Rows are points. Each copy is the shape, with its points in the same order, turned, moved and blurred by noise. Some copies are also mirrored. Which?
In the rows, 100 means zero.

Shape (7 x 3)
119, 73, 122
64, 92, 138
72, 102, 105
91, 110, 138
118, 62, 30
80, 100, 92
97, 101, 93
Copy 1 (7 x 3)
75, 101, 128
115, 137, 105
113, 101, 88
82, 129, 90
106, 16, 129
114, 86, 93
95, 84, 95
Copy 1 is: mirrored
Copy 2 (7 x 3)
94, 99, 52
62, 136, 88
89, 130, 103
56, 110, 83
178, 109, 98
98, 123, 105
98, 107, 98
Copy 2 is: only turned
Copy 3 (7 x 3)
130, 94, 139
111, 55, 103
94, 84, 95
133, 71, 95
60, 146, 152
98, 95, 99
100, 113, 110
Copy 3 is: mirrored
Copy 4 (7 x 3)
109, 84, 71
143, 66, 117
110, 74, 128
135, 98, 109
22, 59, 95
94, 77, 126
91, 87, 114
Copy 4 is: only turned

Shape (9 x 4)
71, 105, 92, 58
77, 79, 100, 137
89, 123, 98, 97
100, 108, 120, 134
137, 109, 136, 134
140, 55, 103, 102
101, 57, 116, 56
86, 82, 107, 100
84, 80, 59, 73
Copy 1 (9 x 4)
96, 83, 51, 79
63, 135, 116, 101
120, 111, 85, 92
113, 129, 128, 87
128, 112, 154, 96
80, 64, 144, 113
78, 49, 97, 74
80, 99, 96, 87
74, 79, 59, 119
Copy 1 is: only turned
Copy 2 (9 x 4)
95, 93, 140, 78
69, 70, 63, 95
95, 110, 104, 102
90, 106, 58, 99
124, 116, 37, 95
142, 56, 63, 84
127, 64, 111, 47
94, 77, 91, 79
103, 55, 131, 103
Copy 2 is: mirrored
Copy 3 (9 x 4)
101, 45, 85, 113
102, 124, 79, 124
101, 78, 99, 87
125, 119, 95, 98
144, 128, 127, 94
122, 105, 140, 156
131, 52, 105, 156
113, 83, 92, 125
71, 59, 101, 140
Copy 3 is: mirrored

Shape (11 x 6)
86, 125, 64, 93, 75, 121
119, 72, 72, 96, 109, 61
75, 84, 97, 110, 99, 67
145, 74, 104, 77, 89, 127
76, 148, 96, 138, 111, 107
153, 126, 72, 84, 70, 119
113, 103, 134, 83, 109, 131
126, 81, 99, 80, 71, 72
95, 114, 85, 108, 141, 122
120, 62, 140, 77, 148, 122
78, 127, 63, 86, 126, 76
Copy 1 (11 x 6)
58, 111, 79, 105, 94, 73
80, 89, 108, 133, 119, 150
110, 77, 105, 117, 107, 110
71, 136, 103, 110, 167, 103
94, 115, 110, 73, 58, 89
23, 132, 112, 100, 131, 93
101, 130, 94, 69, 144, 95
70, 83, 119, 115, 153, 113
95, 140, 80, 89, 90, 123
130, 146, 83, 80, 167, 141
74, 88, 72, 96, 76, 130
Copy 1 is: only turned
Copy 2 (11 x 6)
107, 68, 121, 102, 39, 119
107, 124, 72, 107, 78, 63
87, 83, 84, 130, 84, 71
140, 117, 133, 73, 109, 94
73, 85, 106, 138, 76, 141
129, 124, 133, 72, 46, 121
94, 93, 133, 82, 123, 114
117, 125, 125, 96, 74, 59
93, 81, 81, 95, 94, 135
97, 105, 93, 68, 163, 89
65, 95, 72, 98, 49, 104
Copy 2 is: only turned
